Each row of a before or after table is a point. One or more steps were done to the points. Then noise was added and the rows were shuffled. The steps act on how far a point lies along the listed directions, d1 being the first. What was done? A step turns or swaps two directions, mirrors them in a line or flattens them onto one, adds a multiple of one to another, or multiplies one. Angles are multiples of 10 degrees, from the lower direction toward the higher: turns from -170 to 170, lines from 10 to 170 but not 90. Use the fewest steps. Two steps may share a direction if one is a turn and the other turns, adds or multiplies; they go together, in the order done. Otherwise the lowest direction goes first.

Directions:
(1): .25 .38
(2): -.38  .25
Before (10 x 2)
0: -.38  .32
1:  .32 -.14
2: -.07 -.61
3:  .09  .45
4:  .16 -.26
5:  .27  .27
6:  .21 -.64
7:  .11  .25
8:  .37  .37
9:  .00 -.17
After (10 x 2)
0:  .18 -.49
1: -.08 -.36
2: -.21  .59
3: -.10  .15
4: -.29  .15
5: -.17 -.56
6:  .02 -.26
7: -.37 -.07
8: -.55  .45
9:  .46 -.08
Steps: turn d1 and d2 by -150 degrees

Directions:
(1):  .51 -.36 -.03  .11
(2):  .35  .41  .25 -.22
(3): .04 .22 .10 .59
(4): -.14 -.23  .58  .00
Before (8 x 4)
0: -.49  .15  .18  .00
1:  .01  .00 -.75 -.19
2:  .18 -.11 -.27 -.08
3: -.12  .05 -.11  .12
4: -.07 -.35  .34  .27
5:  .17  .57 -.24  .26
6: -.44  .22  .18 -.29
7: -.14  .13 -.06  .08
After (8 x 4)
0:  .07 -.40  .30  .38
1: -.04 -.05 -.72 -.31
2: -.88  .54  .24 -.34
3:  .09  .64 -.31  .15
4: -.23  .12 -.13  .09
5:  .34 -.26 -.25 -.09
6: -.28  .23 -.04  .04
7: -.88  .46  .19 -.06
Steps: multiply d1 by 2; turn d3 and d4 by -10 degrees

Directions:
(1):  .21 -.24 -.03  .29  .15  .27  .01  .72
(2):  .10 -.36  .08  .07 -.14 -.46 -.66  .04
(3): -.47 -.01  .44 -.11 -.39 -.22  .24  .36
Before (9 x 8)
0: -.09  .15 -.18 -.06 -.15 -.02 -.29 -.40
1: -.19  .32 -.08 -.26 -.14  .07  .28 -.55
2:  .08 -.11 -.01 -.01  .04 -.12  .03 -.13
3:  .43  .06 -.51  .22  .56  .28 -.14 -.14
4:  .67 -.06 -.19  .08  .47  .08 -.41 -.32
5:  .04 -.59  .09  .24 -.23 -.33 -.24  .87
6: -.48 -.07  .27 -.29 -.39 -.28  .21  .36
7: -.44 -.48  .33 -.02 -.31 -.41  .04  .45
8: -.23  .14  .09 -.32 -.16 -.25  .26 -.72
After (9 x 8)
0: -.40 -.22  .25 -.17 -.31 -.26  .20  .61
1:  .58 -.02 -.18 -.02  .39 -.04 -.45 -.62
2: -.22 -.63  .30  .09 -.21 -.32 -.05  .59
3: -.18  .13 -.09 -.09 -.27 -.12 -.29 -.37
4:  .33  .20 -.55  .13  .52  .22 -.12 -.43
5: -.41  .16  .26 -.33 -.30 -.32  .37 -.55
6:  .05 -.14  .04 -.03 -.02 -.13 -.03 -.12
7:  .26 -.66  .01  .31 -.14 -.34 -.45  .84
8: -.34  .35  .01 -.26 -.20  .13  .47 -.46
Steps: turn d1 and d3 by -20 degrees; multiply d2 by 1.3

Directions:
(1):  .20 -.15  .08 -.18  .39  .31  .38 -.66  .30 -.28 -.13
(2): -.16 -.33  .55  .11 -.14 -.64 -.06 -.37  .00 -.10  .29
(3): -.43 -.36 -.37  .19  .28 -.14  .48  .33  .29 -.08  .32
Before (10 x 11)
0: -.15 -.11 -.18  .08  .19 -.02  .07  .18  .05  .00  .17
1: -.19 -.31  .25  .08  .08 -.34  .16 -.27  .13 -.15  .22
2: -.07 -.15 -.02 -.07  .08 -.11  .06 -.09  .06 -.10  .18
3:  .11  .11 -.13 -.05  .09  .18  .03 -.09  .05 -.08 -.14
4: -.14 -.24  .18  .16  .09 -.21  .17 -.14  .19 -.08  .21
5: -.06 -.23  .02 -.01  .11  .02  .20 -.25  .19 -.19  .04
6: -.12 -.19 -.07  .06  .13 -.06  .12 -.01  .10 -.02  .24
7: -.06 -.24  .14  .03  .12 -.20  .18 -.17  .17 -.06  .20
8:  .22  .28  .15 -.07 -.23  .21 -.26 -.15 -.20  .05 -.19
9: -.09 -.14  .18  .06  .05 -.24  .03 -.23  .08 -.13  .11
After (10 x 11)
0: -.27 -.43  .50  .26 -.04 -.65  .10 -.27  .17 -.10  .42
1: -.17 -.24  .02  .10  .05 -.22  .06  .00  .06  .00  .31
2:  .14  .20 -.35 -.07  .19  .40  .08  .06  .08 -.04 -.22
3: -.12 -.06 -.22  .07  .14  .00  .02  .29  .00  .05  .13
4:  .27  .30  .05 -.13 -.12  .39 -.16 -.21 -.13  .02 -.25
5: -.17 -.34  .09  .05  .08 -.17  .22 -.24  .19 -.20  .17
6: -.14 -.24  .11 -.03  .02 -.29  .04 -.15  .03 -.10  .26
7: -.22 -.34  .49  .14 -.04 -.63  .00 -.41  .08 -.19  .30
8: -.38 -.60  .72  .22 -.08 -.95  .08 -.51  .12 -.23  .51
9: -.18 -.43  .41  .10  .02 -.56  .13 -.27  .17 -.09  .39
Steps: turn d1 and d3 by 20 degrees; multiply d2 by 2.5
